Every row gives one point. The window is the flat piece filled in between its corners: a triangle in 3 columns, a solid with four corners in 4, and so on. A path goes straight from each point to the next, and from the last back to the first. List the points from which the path goes on through the window.

Window (3 x 3):
[[-27   5  24]
 [ 87  11   6]
 [-21  17  -6]]
Path:
(1): [-74  46  25]
(2): [ -2 -20  -4]
(3): [-29 -17  -2]
(4): [-45  24  27]
(5): [-39  28  15]
(6): [ -5 -10  17]
(7): [-28 -29  -2]
(8): [-12  46  43]
(9): [23 48 24]
(10): [  9   3 -20]
(11): [ 15 -23   8]
(12): [-42  72 -20]
Through the window after points: 5, 7, 11

Window (3 x 3):
[[-27  56  21]
 [-20 -17  13]
 [  3 -35 -16]]
Path:
(1): [-8 60 62]
(2): [-39  31 -24]
(3): [-28  21 -29]
(4): [-3 14 11]
(5): [13 -6 28]
(6): [-44 -44  -8]
(7): [-31  42   9]
(8): [-20  30  38]
(9): [ -5 -51  46]
(10): [ -5  -8 -41]
(11): [-24  27  -1]
(12): [ 17 -12  35]
(13): [ 1 83 52]
(14): [-35  11   9]
(15): [-31  19  -7]
(16): [-15 -18  53]
Through the window after points: 1, 9, 11

Window (4 x 4):
[[ 14  25  29  22]
 [ -1 -14  39  15]
 [-10 -48 -23 -22]
 [-29  -4 -12 -65]]
Path:
(1): [ 25 -16 -19 -71]
(2): [-16  -6  -2   0]
(3): [-43  23 -27 -19]
(4): [-10 -33   8 -95]
(5): [ 22 -45  -5 -42]
(6): [-59  17 -13 -26]
(7): [-50  13  22 -15]
(8): [ 35  -2   1 -18]
(9): [ -8  -7 -11 -52]
(10): [-59 -38 -25 -33]
(11): [-38  -2  18  11]
(12): [ 19  20  19 -27]
(13): [ 19 -10  24  -4]
(14): [-10   3  -1   3]
(15): [-47 -38  -9  -1]
(16): [ 33   4  38 -23]
Through the window after points: 3, 5, 7, 13, 15

Window (6 x 6):
[[ 40  -9 -45 -30  -6 -40]
 [ 34 -16  15 -32  -6  22]
 [ -8  -9   3  29 -20  66]
 [ 20  37 -36 -41 -37   6]
 [  2 -59  65 -12 -12 -66]
 [  0 -37   5 -23 -40  12]]
Path:
(1): [-19  30 -35 -26   9  10]
(2): [-24  50 -34 -51   5  35]
(3): [ 30  19 -25 -32 -43  -4]
(4): [ 17 -14  -4 -10 -68 -13]
(5): [  3 -46  15 -36  27 -14]
(6): [ -4  25 -23 -50  27  39]
(7): [ 24  -7 -18  25 -59  37]
(8): [ 39  -8  28 -11 -64  -3]
(9): [  8  -2 -21 -32 -12 -31]
(10): [  4   4 -39 -20  34 -29]
(11): [ 48 -40   7 -28 -50 -41]
(12): [ 31 -36  16 -14 -69 -11]
Through the window after points: 2, 4, 10

Window (8 x 8):
[[ 34  29  -9 -24 -36 -59 -45  12]
 [ 17   2   9  14 -29  17  72 -35]
 [ 13  -5   6 -23  26   3  29   0]
 [-12   6  31  37  -3   0  41   1]
 [-13 -12  -7  40  44 -21  67 -46]
 [-31  -8 -31 -10  -3 -30 -37  18]
 [ 13  35 -20  22 -15   2   6  19]
 [ 18  -1  22  17   7  37  14 -33]]
Path:
(1): [ -7  46  19   1  16  33  36 -32]
(2): [-18   2  -9  -5  11  -9  19 -20]
(3): [ 21 -25 -10  69   8 -28  27   9]
(4): [ 15 -42 -14  77  -9 -48  28 -28]
(5): [ 22  63   7 -74 -22  26   8   5]
(6): [-19  32  44 -38 -42 -10  34 -10]
(7): [ 27 -21 -41  95  29   5  20 -15]
(8): [ -2 -57 -10  44   5 -27  19   3]
Through the window after points: 2

Window (8 x 8):
[[ 50 -24 -17  20   9  14  22   9]
 [-57  69 -38 -20  -4 -16   2  -4]
 [ -8  21  -8 -22 -31  16 -19  -7]
 [-28   8   9   4 -36  25  25   9]
 [-20  12 -25  34   7   1 -56  26]
 [ 13 -37  16 -33 -15 -29   6  -3]
 [ 17   4   0  20  65  26  14 -57]
 [-43  28  44 -62 -15  52   4  28]]
Path:
(1): [-78   2 -33 -42 -19  50 -24  43]
(2): [-38  -7 -22 -21 -27  32 -13  20]
(3): [-12  37  45  12  -7   5  32 -14]
(4): [11 15 68 15 -6  6 -8  6]
(5): [-30   8 -42  -9  16  27  18 -13]
(6): [-17 -15 -40 -15  -6  34   0  -3]
(7): [  5   6  11   5   1  -8 -15  18]
(8): [-32  51  48   1 -28  30 -26   5]
(9): [-11  -9 -55 -29  -4   0  12   4]
(10): [ -2 -44 -45 -44  -2  12   3  24]
(11): [ -9  12  18 -12 -12 -10   6  -7]
(12): [-12  35  11  -8  -2   0  17 -10]
(13): [ 11 -31 -13 -35  -2  34  13   9]
(14): [-11  -7 -43  26  26  46  26  21]
(15): [ 24  31  52  -5  45 -31 -50 -95]
(16): [ 37  24  38  -3 -21 -23  17  -8]
Through the window after points: 6, 8, 10, 14

Window (9 x 9):
[[-10  13 -53  66  19   7 -11  29  38]
 [ 13  -9   9 -30 -58 -22  29   1  63]
 [-31  22 -46 -54  17 -81  19  23 -58]
 [ 22  -8  14  -7  28 -14 -53  47  -8]
 [ 23  10   4  36  -4 -21 -95  16 -29]
 [ -8  27  17 -10  -7 -28  40  -5  -7]
 [  2 -42  22 -35 -73  48  39  28  26]
 [ 14 -35 -12  16 -12 -46  37 -24  31]
 [-14  -5  56  37 -40   0 -38  72  -6]]
Path:
(1): [ 76 -20 -16  26   8 -35   7  64 -11]
(2): [ 34  25 -23  25 -16  12  -6  45  10]
(3): [-16 -14   3  15  11 -20 -27  28  15]
(4): [ -4  -5   9   6 -24  -7 -53  24  24]
(5): [ 43  -2  39  42 -28  -4   3  27 -28]
(6): [ 61   0  11  36 -30   6 -17  24 -16]
(7): [-26  -5  11  10   9 -14 -29  24  31]
(8): [-48   6  13 -27 -17  -1   3   4  19]
Through the window after points: 2

Window (11 x 11):
[[ 39  -9  -8 -16  -2 -53  12 -19  12   2  -4]
 [ 25 -15  58   0 -40  42 -57 -14  54   9  -6]
 [-16  42   7  -5  18 -44  32   5 -23  21  11]
 [ 62  58   2 -64  -3 -16  -8  25   1  31  21]
 [ 49  -1  78 -37 -67  55   3 -36  54   5  51]
 [ 46  20  -6 -13   9 -20  18   7 -33 -26 -25]
 [ 37  18 -37  19 -11 -22  16  50  -5  30 -18]
 [ 34  47 -32   5   3 -43  25 -48 -36  14 -16]
 [-26 -61  25  69 -18 -10 -46  -1 -54  35  33]
 [ -9 -13  -8  77 -37 -56 -37   2 -34 -21   6]
 [  8   5 -28   6   3  -3  -3 -26   2 -18  26]]
Path:
(1): [  3   8  -7 -28 -62  14  13 -35  28  -8   7]
(2): [ 58  21  35   1  -3  -9   4 -24  -7  20  20]
(3): [ 95  19  21  15  21 -48   1 -18  31  18  33]
(4): [ -2   7  15  -5 -22  -1  -4 -14 -17   0   2]
(5): [ -4   5 -10 -33 -47 -48  20 -30 -54  30 -37]
(6): [ 41  38  -5  45  45 -10  -3  46  17  -2  55]
(7): [ 48  -2  31  29  38 -37  14   9  17  -5   7]
(8): [ 17  14 -18 -15 -26  -5   1 -17 -13  19   3]
(9): [ 10   0   4 -19 -38  -7 -16   1  -9  -3   3]
(10): [ 25  13  16  68  14 -34  23   0  -3  33  26]
(11): [ 29  15   1  33  37  12  -3 -19 -26  -2  17]
(12): [ 19   9  -9 -15 -40 -54  20 -10  -6   3 -21]
Through the window after points: 1, 9

Window (11 x 11):
[[ 33 -38   1 -21  -5  -9  12  28  21  38 -62]
 [ 64  -4  35  16 -12   4  -7 -11   8  57  -4]
 [  4  -9  17  -3 -11 -23 -20 -33 -23  61 -75]
 [-74 -24  34  -2  20   2 -10 -12 -16 -32  11]
 [-15 -18  -5   1 -36  31  16 -51  -8  21 -37]
 [ 11 -21 -19   2 -10 -13  24 -20 -50  72  17]
 [-38 -17 -28 -18  53 -45  -8 -65  -6 -53  42]
 [-57   4  19  46  -6 -49  40 -32  25 -13 -41]
 [ 18  21  16 -73  -8 -24  43 -11 -19  28 -40]
 [-70  43 -45 -15  72  -7 -22 -10 -15 -78  12]
 [ 70 -20  22 -20  39   8  28  16 -45  -6 -46]]
Path:
(1): [ -1 -24 -10 -47 -58 -17  -5 -13 -64 -28 -17]
(2): [-18  11  11   2  53  -6  17 -22  19  -8 -30]
(3): [ -8 -13   6 -29  38 -26  55 -22 -13  68 -20]
(4): [ 15 -14 -17  15 -29  -3 -12 -15 -46  25   9]
(5): [ -8 -14  -3   3 -12 -29 -11 -20 -16  15 -28]
(6): [-25   2  55 -25  51  10   9 -54 -14  51 -71]
(7): [-11   2  -2 -16   2  28  15 -42  19  31 -18]
(8): [ -8 -29   2  10 -19 -37  12 -16 -65 -30 -39]
Through the window after points: 3, 5, 7
